Each row of a before or after table is a point. One or more steps were done to the points. Then noise was added and the rows were shuffled. The steps act on how far a point lies along the listed directions, d1 being the first. Write out the steps. A step turns or swaps two directions, mirrors them in a line or flattens them onto one, adds a multiple of one to another, or multiplies one. Angles are multiples of 10 degrees, from the lower direction toward the higher: turns from -170 to 170, lines from 10 to 170 but not 90. Use the fewest steps. Two steps may share a direction if one is a turn and the other turns, adds or multiplies; they go together, in the order done. Otherwise the lowest direction goes first.

Directions:
(1): [4.5 3.5 3.1]
(2): [ 4.5 -2.0 -4.2]
(3): [-1.3  5.1 -3.8]
Before (13 x 3):
[[ 1.5  0.4  2.5]
 [ 1.5  0.4 -3.4]
 [ 5.2 -2.5  2.0]
 [-0.5 -4.2 -2.0]
 [ 3.2  3.2 -1.9]
 [ 1.3  0.6  1.9]
 [ 0.0  0.8  1.6]
 [-1.1 -2.0  0.9]
 [-0.2 -1.0  7.2]
 [ 0.2  3.8  4.5]
 [ 0.3  2.0  4.6]
 [-1.3 -0.9  0.1]
 [-2.8 -1.6  3.1]]
After:
[[  6.0 -13.9   4.9]
 [  5.2  -5.4   3.6]
 [  0.4  -5.1   0.7]
 [  2.4  -3.4   4.0]
 [  0.7  -1.4  -0.9]
 [  0.3  -3.6  -0.1]
 [ -3.7   5.2  -2.3]
 [  2.3  -5.4  -1.7]
 [  1.5  -2.4  -5.1]
 [  1.3  -0.1   1.3]
 [ -5.5   5.3  -5.8]
 [ -1.4 -11.6   6.8]
 [  0.7  -2.1   7.2]]
Steps: turn d1 and d2 by 160 degrees; multiply d3 by 3

Directions:
(1): [-3.2  1.7  2.8 -3.7 -1.6  5.4  5.9 -3.4]
(2): [-4.1 -4.5  1.0  5.9 -1.0 -1.6  5.3  3.1]
(3): [ 0.0  3.1 -3.8  4.1 -4.3 -2.7  0.9 -6.7]
(4): [-1.1  2.3  2.2  0.6 -8.2  2.0 -3.5  4.2]
Before (14 x 8):
[[ 3.9  0.5 -0.9  0.2  5.7 -4.7 -3.2  0.6]
 [-6.7 -4.8 -0.3  7.7 -3.4 -6.1  4.1  5.7]
 [-1.0 -0.5 -3.3  6.0 -3.2 -3.3 -1.7 -2.2]
 [-2.8  0.7 -1.4  7.6 -3.7 -1.7 -2.9  0.9]
 [ 3.9  1.2  0.5  2.2 -4.6  0.0 -6.9  1.1]
 [ 0.1  1.6  1.3 -1.3  0.1  3.3 -1.8  4.3]
 [-2.6 -3.6 -2.0 12.1 -7.2 -6.7  2.6  1.6]
 [ 2.1  2.9 -2.3 -2.7  1.9  0.3 -6.7  1.1]
 [ 0.3  2.4  3.6 -6.8  0.8  4.0 -1.4 -1.7]
 [ 0.4  0.8  0.4  4.5 -4.3 -1.8 -2.9  3.8]
 [-2.0 -2.3 -0.2  7.7 -8.9 -2.9 -1.1  3.4]
 [-2.8  0.8  0.7  8.4 -8.7 -4.6 -0.7  1.4]
 [ 0.8 -0.5 -1.1  3.5  0.0 -2.9  0.9  1.5]
 [-4.6 -0.2  2.6  2.3 -5.4  2.4  0.5  4.9]]
After, 14 rows:
[[ -3.8   1.2   1.6   1.1  -6.6   3.4   0.7  -0.3]
 [ -2.4   3.3  -0.1   0.2  -8.1   3.1   4.4  -7.9]
 [ -0.8  -2.4  -0.2   7.4  -3.5  -1.5   2.7  -3.2]
 [ -4.9   5.4   2.2  -7.5  -3.7   4.9   5.7  -6.3]
 [  2.8  -2.0  -1.9   1.8   4.3  -5.3  -4.6  -0.1]
 [ -0.3   4.5  -3.1  -0.8  -0.1   0.4   0.9  -7.9]
 [ -2.7  -2.8   4.0   2.4   1.9  -0.8   4.1   4.8]
 [ -1.7   2.2  -0.1   3.4  -3.3   0.3   4.6  -4.2]
 [  0.9   0.8  -3.1   2.3   3.6  -1.3   1.5  -2.2]
 [ -1.1   1.3   2.0  -0.4  -1.9   2.0   3.3   0.4]
 [ -3.7   5.2   3.9  -2.9 -10.4   6.9   5.1  -5.3]
 [ -3.2   5.8   2.0   0.9  -8.7   1.6   2.8  -6.6]
 [ -3.2  -2.7  -2.3   5.6   1.8  -3.1   1.4   2.6]
 [ -4.4   3.4   0.8   2.7  -4.8   3.5   1.5  -3.5]]
Steps: turn d1 and d2 by -120 degrees; mirror d3 and d4 in the line at 40 degrees
